Each row of a before or after table is a point. One or more steps were done to the points. Then noise was added and the rows were shuffled. The steps act on how far a point lies along the listed directions, d1 being the first. Name the steps. A step turns or swaps two directions, mirrors them in a line or flattens them onto one, adds a multiple of one to another, or multiplies one. Angles are multiples of 10 degrees, from the lower direction toward the higher: turns from -170 to 170, lines from 10 to 170 but not 90. Use the fewest steps. Two steps may share a direction if one is a turn and the other turns, adds or multiplies; they go together, in the order done. Otherwise the lowest direction goes first.

Directions:
(1): [ 0.44 -0.15 -0.23]
(2): [0.26 0.12 0.42]
Before (11 x 3):
[[-0.15  0.24  0.39]
 [ 0.19 -0.12 -0.39]
 [ 0.07  0.05  0.66]
 [ 0.60  0.11  0.03]
 [-0.50 -0.20 -0.24]
 [ 0.33 -0.05 -0.33]
 [-0.05  0.19  0.40]
 [-0.59  0.03 -0.33]
 [ 0.26  0.08  0.29]
 [-0.26 -0.04  0.04]
 [-0.38  0.16 -0.20]]
After (11 x 3):
[[-0.38  0.06 -0.49]
 [ 0.18 -0.04  0.18]
 [ 0.28  0.23  0.57]
 [ 0.30 -0.16 -0.27]
 [ 0.17  0.00  0.55]
 [ 0.27 -0.36 -0.43]
 [ 0.39 -0.07 -0.24]
 [-0.43  0.18 -0.06]
 [-0.38  0.17  0.14]
 [ 0.22  0.27  0.28]
 [-0.04 -0.11 -0.39]]
Steps: turn d1 and d2 by -140 degrees

Directions:
(1): [-0.18  0.18  0.12 -0.36  0.18 -0.53]
(2): [-0.15 -0.23  0.43  0.44  0.24 -0.15]
(3): [-0.35 -0.18 -0.48  0.06  0.37  0.03]
(4): [-0.25  0.61  0.07  0.19  0.09  0.21]
(5): [ 0.18  0.15 -0.31  0.41 -0.19 -0.42]
(6): [ 0.50  0.12 -0.02 -0.01  0.51  0.04]
Before (13 x 6):
[[ 0.27  0.51 -0.32  0.01  0.33  0.05]
 [-0.09  0.13  0.22 -0.22 -0.45  0.24]
 [-0.03 -0.21  0.63  0.06 -0.22 -0.21]
 [ 0.52 -0.12  0.18  0.30  0.38 -0.15]
 [-0.22  0.41 -0.43  0.29  0.07  0.12]
 [ 0.00 -0.49 -0.54 -0.09 -0.03  0.53]
 [-0.07  0.21  0.13 -0.33 -0.61  0.26]
 [-0.17  0.00  0.33 -0.42 -0.42  0.03]
 [ 0.37 -0.32  0.46  0.18  0.06  0.10]
 [-0.13  0.22 -0.10 -0.17 -0.39 -0.24]
 [ 0.06 -0.39  0.23 -0.15  0.16 -0.17]
 [-0.16 -0.04  0.46 -0.05 -0.13  0.32]
 [ 0.18 -0.14 -0.29  0.22  0.18  0.40]]
After (13 x 6):
[[ 0.10  0.25  0.29 -0.15 -0.22  0.35]
 [ 0.17  0.23 -0.36 -0.20 -0.21 -0.17]
 [ 0.17 -0.52  0.19 -0.10 -0.09  0.51]
 [-0.22  0.25  0.42 -0.41  0.15  0.01]
 [-0.29 -0.03  0.14  0.01  0.31 -0.09]
 [ 0.47 -0.13 -0.35 -0.45 -0.38 -0.68]
 [-0.43  0.89 -0.29  0.33  0.16 -0.01]
 [ 0.02 -0.16  0.48 -0.21  0.03  0.03]
 [ 0.42 -0.73  0.08 -0.05 -0.20 -0.03]
 [-0.40  0.62 -0.03  0.20  0.27 -0.09]
 [ 0.14 -0.44 -0.26 -0.07 -0.04  0.26]
 [-0.12  0.22  0.34 -0.31  0.05  0.13]
 [ 0.36 -0.50 -0.04 -0.37 -0.24  0.36]]
Steps: turn d1 and d2 by 100 degrees; swap d3 and d5; multiply d4 by 2; multiply d6 by 0
